Each row is a point. Each copy is the shape, with its points in the same order, turned, moved and blurred by noise. Say if it was mirrored as well.
In the rows, zero is written as 128.

Shape (9 x 3):
[[117  54 128]
 [ 92 107 122]
 [162 219 115]
 [ 92  91 114]
 [135  65 156]
 [122 190 147]
 [118  97 124]
 [102 139 139]
 [ 71  80 162]]
Copy 1 (9 x 3):
[[180 146 156]
 [125 171 132]
 [ 33  86  98]
 [152 171 128]
 [160 132 190]
 [ 48 130 130]
 [144 137 143]
 [104 160 139]
 [142 188 182]]
Copy 1 is: mirrored
Copy 2 (9 x 3):
[[186 115  84]
 [120 115  75]
 [ 39 126 175]
 [141 108  67]
 [186 143 106]
 [ 62 156 129]
 [141 115 100]
 [102 137 102]
 [152 153  47]]
Copy 2 is: mirrored
Copy 3 (9 x 3):
[[207 122 128]
 [159 142 115]
 [ 42  82 105]
 [173 137  98]
 [186  97 158]
 [ 66 123 138]
 [161 125 120]
 [126 141 125]
 [187 174 152]]
Copy 3 is: mirrored

Shape (10 x 4):
[[176 187  90 144]
 [ 88  74 156 152]
 [172 121 113  78]
 [161 107 116 160]
 [187 170 128 133]
 [160 110 143 152]
 [138 200  36  89]
 [118 119 148 127]
 [122 126 161 219]
 [122 109 142  96]]
Copy 1 (10 x 4):
[[130 196 184  87]
 [137  75 121 165]
 [164 179  97  94]
 [149 123 153  97]
 [168 187 174 104]
 [170 122 155 119]
 [ 69 237 130  85]
 [147 131 126 152]
 [144  88 210 156]
 [152 143  97 145]]
Copy 1 is: mirrored
Copy 2 (10 x 4):
[[135 125  59 145]
 [ 89 101 211 142]
 [164  73 120  99]
 [117  81 129 170]
 [164 122  91 150]
 [135  96 148 167]
 [106 115  33  67]
 [121 114 166 126]
 [ 90 143 167 210]
 [133  99 165  98]]
Copy 2 is: only turned
Copy 3 (10 x 4):
[[179 198 138 111]
 [ 95  71 147 157]
 [180 122 109  88]
 [158 141 118 159]
 [194 163 164 118]
 [160 109 148 150]
 [146 219 105  44]
 [124 106 151 125]
 [121 131 178 208]
 [151  92 131  95]]
Copy 3 is: only turned

Shape (12 x 6):
[[ 79 159  92 128 107 183]
 [179 150  71  92 114  89]
 [ 84 141  88  70 104  68]
 [ 80 161 182 188 136 110]
 [ 74 105 115  97  90 148]
 [142 133 182 180 144  73]
 [ 71  98 115 166  71  93]
 [179 122 105 159 143 117]
 [109 104 169  92  70 166]
 [170 112 141 103  70 105]
 [173 104 179 157 141 160]
 [ 65  81 106 174 135  99]]
Copy 1 (12 x 6):
[[152 191 113  87 169 133]
 [168 179 167 165  86  84]
 [ 84 188 177  95  95  86]
 [132  77 156 100 217  81]
 [111 158 138  72 123 148]
 [139  71 170 147 173  84]
 [136 100 150  44 117  86]
 [183 116 120 168 121  86]
 [130 123 170  85 131 185]
 [151 112 194 130  81 134]
 [177  71 134 163 164 160]
 [111  88  97  74 133  70]]
Copy 1 is: mirrored
Copy 2 (12 x 6):
[[ 62 154 108 142  84 190]
 [145 148  76 103 188 154]
 [ 57 104  83  78 168 147]
 [ 68  93 182 193 127 123]
 [ 69 117 112  87  83 147]
 [123  93 177 179 165  90]
 [ 83  61  95 151  91 119]
 [155 156 111 155 146 110]
 [118 108 159  80  73 167]
 [167  94 126  88 138 144]
 [163 153 193 147 102 111]
 [ 65 101  95 156  91  75]]
Copy 2 is: mirrored

Shape (13 x 8):
[[155  81 145 164 155 107 167 148]
 [ 92 136  76 118 116  79 159 118]
 [139 129 147  94 123 104 199 169]
 [ 96 121 172 112  87 152 123 101]
 [ 88 140  91 169 126 155 114 186]
 [128 144 124 103  44 134 158  92]
 [ 77  79 124  59 127 155 117 103]
 [183 146  92  75  70  95 105 127]
 [ 95  77 155 133  91 166 180 159]
 [ 79  60 159 137  82 100 169  77]
 [126 154 109 176 158 170 118 114]
 [183  88 105  67  55 177 142 153]
 [135  64 131 160 116 190 104 163]]
Copy 1 (13 x 8):
[[126 144 168 193 155 125 187 149]
 [128 161  85 142  91  90 205  96]
 [ 97 139 129 117 138 131 224 155]
 [ 79  70 129 140  91 116 137 116]
 [182 129  74 166 104 170 149 144]
 [ 93  91 148  98  72 129 194  75]
 [106  61  83 143 150  66 157  99]
 [162 126 168  65  96  88 166 110]
 [ 96  58 112 171 133 166 204 137]
 [ 52  85 140 201  93  83 203 103]
 [137 143 107 174 138 157 109  81]
 [170  35 163  76 141 136 205 101]
 [163  65 144 189 141 159 142 135]]
Copy 1 is: only turned
Copy 2 (13 x 8):
[[130  82  95 152 140 124 147 155]
 [ 89 174  79  79 128 102 125 134]
 [141 131 124 100  99  89 189 151]
 [109 153 145 152  86 138 132  75]
 [105 180  69 144  93 194 136 177]
 [148 167 111  88  65 116 119  67]
 [ 82 188 139 135 140 153 184  62]
 [207 204 108 102 135 103 115 106]
 [104 117  93 153  64 144 196 102]
 [ 62 109 101 152  92  93 122  55]
 [114 134 116 111 125 211 102 155]
 [212 163  87 109 102 152 192  55]
 [145 134  78 188 116 202 157 112]]
Copy 2 is: mirrored

Shape (12 x 9):
[[210 172 126 118 131  91 165  92 126]
 [160 143 121 170  88 142 153 134  91]
 [128 107  66 169  24  34 149 119 121]
 [138 182  86 193 110 115 107  93 131]
 [166 123  88  96 168 118 164 137 159]
 [173 166 110 105 136  82 107 192 120]
 [152  77 206 136 170 104  76  79 103]
 [166 126 140 144 110 110 126 136 141]
 [161 112 199 155  56 144  86 128 161]
 [166 156 138 197 113 122 196 119 144]
 [142 135 167 174 132 140 103 151 116]
 [123 155 133 107  94 113 154 145 155]]
Copy 1 (12 x 9):
[[127 204 150 154 104  60 117  83 137]
 [ 89 120 127 176  99 112 138  73  95]
 [106  53  68 130  95  14 126  79 130]
 [133 118 113 166 117  98  50  64  93]
 [130 193  95 129 147 110 126 142 140]
 [103 157 128 203 104  75  97 177 142]
 [224 116 192 175  96 152 145 111 164]
 [127 134 127 159  81 116 124 113 145]
 [118  92 161 127  15 155 112 108 137]
 [ 88 158 105 159 100 125 120  35 150]
 [123 113 144 194  87 161 111 108 132]
 [ 78 132 140 125 116 109 103 129 153]]
Copy 1 is: only turned
Copy 2 (12 x 9):
[[186 151  94 133 188 126  77 122  85]
 [147 126 177 133 158 145 125 144  67]
 [ 77 124 170 146 219 162 108  39  30]
 [113 148 159 207 169 172  91 131  97]
 [179 131  84 114 134 179 115  81 130]
 [105 167  96  80 168 183 111 141 112]
 [131  93 167 109 157  71  57 127 197]
 [141 145 155 120 174 141 108 107 119]
 [143 192 238 112 179 107 107 103 147]
 [187 124 158 166 203 142 150 127  89]
 [128 135 180 125 156 139 131 158 148]
 [129 180 125 127 151 132 155  87 104]]
Copy 2 is: mirrored
Copy 3 (12 x 9):
[[134 191 223 123 141 125 155 137  82]
 [148 158 144 182 116 113 137 179  80]
 [158 139 145 159 119  16 233 127  74]
 [208 174 147 190 146 121 173 124 120]
 [ 98 177 154  88 131 121 151 122 160]
 [155  98 187  93 150 119 169 161 132]
 [163 109 191 120  90 131  63  60  84]
 [153 135 177 142  91 114 148 141 113]
 [170 103 178 188   7 132 144 114 103]
 [123 187 200 212 117  94 135 156 126]
 [166  95 167 177 108 132 102 146 122]
 [111 129 151 155 109 139 199 135 120]]
Copy 3 is: mirrored

Shape (12 x 9):
[[132 167 154 147  39 145 163 132 144]
 [120 114  59 137  81 135  79  76 174]
 [128  70 130  95  89 182 100 156 106]
 [123 113  69 160 157  82  78 104  91]
 [ 64  88 128  75 150 172 168  95  65]
 [117 114  65  65  36 178  89 116  78]
 [ 52 136  95 116 108 151 160 162 155]
 [166 149 159 156 121 110 115 153 121]
 [166 122  82 179 133 177 155 175 180]
 [121 115 133 146 138  94 198 162 115]
 [126 166 132 106 138 100 170 118 133]
 [162  96 109  72  52 134 167 185 160]]
Copy 1 (12 x 9):
[[ 83  94 166 122 121 173 139  89 199]
 [168 118  63 192  94 146 110 102 179]
 [164 102 111 113 125 147 161  63  92]
 [175  83  85 149 109 134  59 174 109]
 [170  82 130 121 186  55 176 129 117]
 [210  59  67  96 153 148 142  53 173]
 [107 129  80 113 153 135 183 152 165]
 [108 117 165 116 107 176  85 124 119]
 [125 146 130 186 135 231 161 153 114]
 [111  94 170 111 108 143 162 194 124]
 [141 131 169 107 131 125 116 173 175]
 [157 128 145  84  82 194 212  99 166]]
Copy 1 is: mirrored
Copy 2 (12 x 9):
[[113 141 143 108  70 153 178 134 176]
 [146 125  64 100 109 116 108 214 121]
 [136  49 130 103 152 128 111 114 145]
 [141 145  65 128 195 122 159 172  64]
 [ 30  60 149  69 174 104 146 134  86]
 [175  49 139  36 113 105 137 157 105]
 [ 81 119 164  87 142 189 119 185 132]
 [133 165 115 150 140 142 159  96 138]
 [113 150  63  96 139 218 102 124 165]
 [ 73 157 129 109 195 165 183 128 159]
 [ 76 188 143  91 146 125 151 132 124]
 [149 121 154  50 150 139 118 130 220]]
Copy 2 is: only turned

Shape (15 x 11):
[[174 159 110  72 168 139 115 121 145  72  87]
 [102 154  96 153 187  90 114 182  97 131 122]
 [173  72 190 128 177 139 170 115 174 178 162]
 [215 143 127 100 124  87 151  73 105  81 152]
 [161 136 142  84 129 102 154 149  75 173  67]
 [129 117 143  81  60  66 140 104 128 118 131]
 [125 136 145  98 146 113  69  80  69  96 125]
 [109 159  85 185 144 157 121 141  99 164 123]
 [110  77  99 154 117 136 159 110 134  41 174]
 [176 167  66 161 159 124 101 212  68  90 126]
 [129 195 121 155 117  62 194 110  61 115  73]
 [115  89 113 103 145  73 200 140 127 179 177]
 [207 176 175 112 118 118 174 107 135 145  95]
 [169 115 117  70 176 183  84 124  74 140 165]
 [101 165 191  69 176 141 125 117 117 101 157]]
Copy 1 (15 x 11):
[[153 144  59  76  73 150 145  90 164 120 117]
 [155  83  47 132 154 164 152 154  83 114 110]
 [179 150 177 181 141 139 166 135 192 178 101]
 [141 133 155  63 107 107 134  81 145  82  76]
 [ 77 156  79  82 169 133 166 148 147 162  85]
 [111 153 148  67 144 105  81 157 140 117 143]
 [109 168  94 115 142 148 127  66  97  85 146]
 [107 105  89 160  92 170 169 162  61 138 106]
 [140  64 168 123  84 188 103 129 148  72 159]
 [153  59  68  61 118 194 189 117  59 128  94]
 [ 75 124  88  83 140 121 166 191 116  46  62]
 [128  65 141 151 174  96 111 167 158 157 104]
 [129 187 129  79 102 110 192 152 162 131  74]
 [121 117 106 134 124 146 171  35 112 178 144]
 [149 149  87 140 140 102 182 100 156  97 190]]
Copy 1 is: only turned
Copy 2 (15 x 11):
[[112 165 114 131 157 127 145  45 176 123  81]
 [144 152  86 186 156 156  55 124 139 106 138]
 [177 114 175 130 128  54 103  70  49  77 112]
 [153 178 138 179 159 103 194  52 110 174 133]
 [145 166 143 196 110 102 117 140 133 138  53]
 [142 133 162 162 186  76 182 156 136 158 122]
 [193 133 134 157 197 153 126  87 151 185  92]
 [154 114  92 137  92 159  68 131 126 149 147]
 [111  97  89 118 203 140 163  93  61 141 162]
 [127 178  86 191 114 231 118 104 137 101 141]
 [ 95 149 107 240 125 101 100 126 133 215 127]
 [162 170 113 155 162  50 107 161  58 105 137]
 [122 152 191 180  92  72 141  71 137 154 104]
 [205 186 141  99 145 176 122  79 105 128  71]
 [139 162 186 120 210 123  75  78 124 154 100]]
Copy 2 is: mirrored

Shape (16 x 12):
[[ 94  89 183  91 130  70 135 141 171 121 153  81]
 [131 109 102 119 160 135  98 104  87 157  63 176]
 [112 142 101 124 155  54 102 126  74 164 169 109]
 [126 160 120 149 147  63 170 126  85 172 160 141]
 [165 147 169 105 116 107 136 203 112  93 117 137]
 [124  61 155 143 159 171  85 105 116 129  80  81]
 [133  73 127 157 180 124  99 191  89  85  60 173]
 [140  89  88  85 123 158 145 147  90 117 171 176]
 [143 109 145 115 102  68 116 120 112 133 157  91]
 [ 87 160 138 112 103  59 175 197  89 152 164  96]
 [ 98 152 142 175  88 154 103 167 165  87 132 159]
 [160 106 167 156 192 130 124 155 103  93 122 177]
 [170 100 133 122 204 151  99 192 175  90  71 104]
 [110 107 115  64 108 160  93  95 113 122 140 153]
 [194  55  79  86 162  67 152 199  94 182 109 142]
 [132  90 183 172 200 111  83 193  99 171 117 153]]
Copy 1 (16 x 12):
[[158 179  93 133  81  96  90 135 168  83 190  95]
 [ 77 114  89 110 177 123 179 117 132 110 141 183]
 [118 167 105  59 120 149 183 136 148 139 186  85]
 [100 161 132 102 119 158 179 196 152 158 169  87]
 [137  84 149 110  66 107 106 152 158 123 152 159]
 [168 173  88 120 170 107 127 102  91  97 184 202]
 [122  76 121 112 116 107 170 138  67  53 147 182]
 [101 121 142 170  83 110 196  75 129 155 169 141]
 [175 162  84 108 104 118 154 142 175 139 190 126]
 [143 120 167 105 103 146 124 162 173 136 188  41]
 [158 129 119 141  91  85 104 129  90 141  66 122]
 [100 127 135 113  81  96 152 164  76 105 161 189]
 [130 129 104 118  73 155  93 108  91  42 145 213]
 [116 152 102 136 128  75 161  57 161 150 143 153]
 [ 88  67  92 146  91 194 179 137 156  91 236 142]
 [ 94 111  93  78 127 114 106 170  43 109 205 144]]
Copy 1 is: only turned
Copy 2 (16 x 12):
[[163 161 194 132 134 126 150 124 102 131 219 104]
 [132 104 148  98 152  34 116 136 187 128  76 125]
 [154 138 220 138 121 113 140  89 133  88  93 163]
 [153 135 187 107 142 125 165 106  99  64  71 148]
 [114 183 133  96 175 101 199 150 142 113 163 176]
 [131 161 181  86 155 102  61 152 185 186 130 107]
 [101 129 176  58 205  28 130 152 146 157 130 187]
 [183 101 104  58 141  98 161  76 143 143 134 179]
 [148 161 190 137 156 147 178  95 146 139 139 120]
 [124 177 163 105 122 117 172  70  88  49 164 156]
 [ 52 115 105 135 152 121 140 134 111 162 145 184]
 [137 101 169  62 192 103 148 184 146 140 128 180]
 [142 186 156  91 162  43 127 217 149 189 150 194]
 [155  99 103 124 134  90 125  92 196 153 154 130]
 [195 174 189  41 127  24 213 103 122 146  92 145]
 [ 94 112 237  36 141  99 149 176 145 140 122 161]]
Copy 2 is: mirrored
Copy 3 (16 x 12):
[[152 100 136 126 128 135 131 109 173 155 228 172]
 [123  78 124  56 140 164  99  95 147 125  63 112]
 [137  77 143 115  68 164 123  83  93 191 131 128]
 [158  69 134 103  91 138 108 131  44 150 136 133]
 [142 100 201 153 119 138  59 151 143 118 150 140]
 [ 84 119 156 113 177 134 157  71 190 130  95 164]
 [166  79 170 132 138 164  75  76 181  68  63 149]
 [118  88 100 171 176 171  79 122  99 118 134  72]
 [127 109 162 123 105 142 144  92 120 156 190 118]
 [154  72 163 144  70 198 113 171  77 155 184 177]
 [109 184 105 128 102 125  80 123 126  69 146 181]
 [149  79 166 141 156 101  59  85 135  93  88 150]
 [182 149 174 148 166 123  84 113 214 145  83 171]
 [ 72 118  83 103 155 157  93 119 151 136 142  90]
 [222  60 195 127 175 225 107 112 130 160 126  79]
 [148  78 195  96 156 153  58  51 124 141  99 208]]
Copy 3 is: only turned
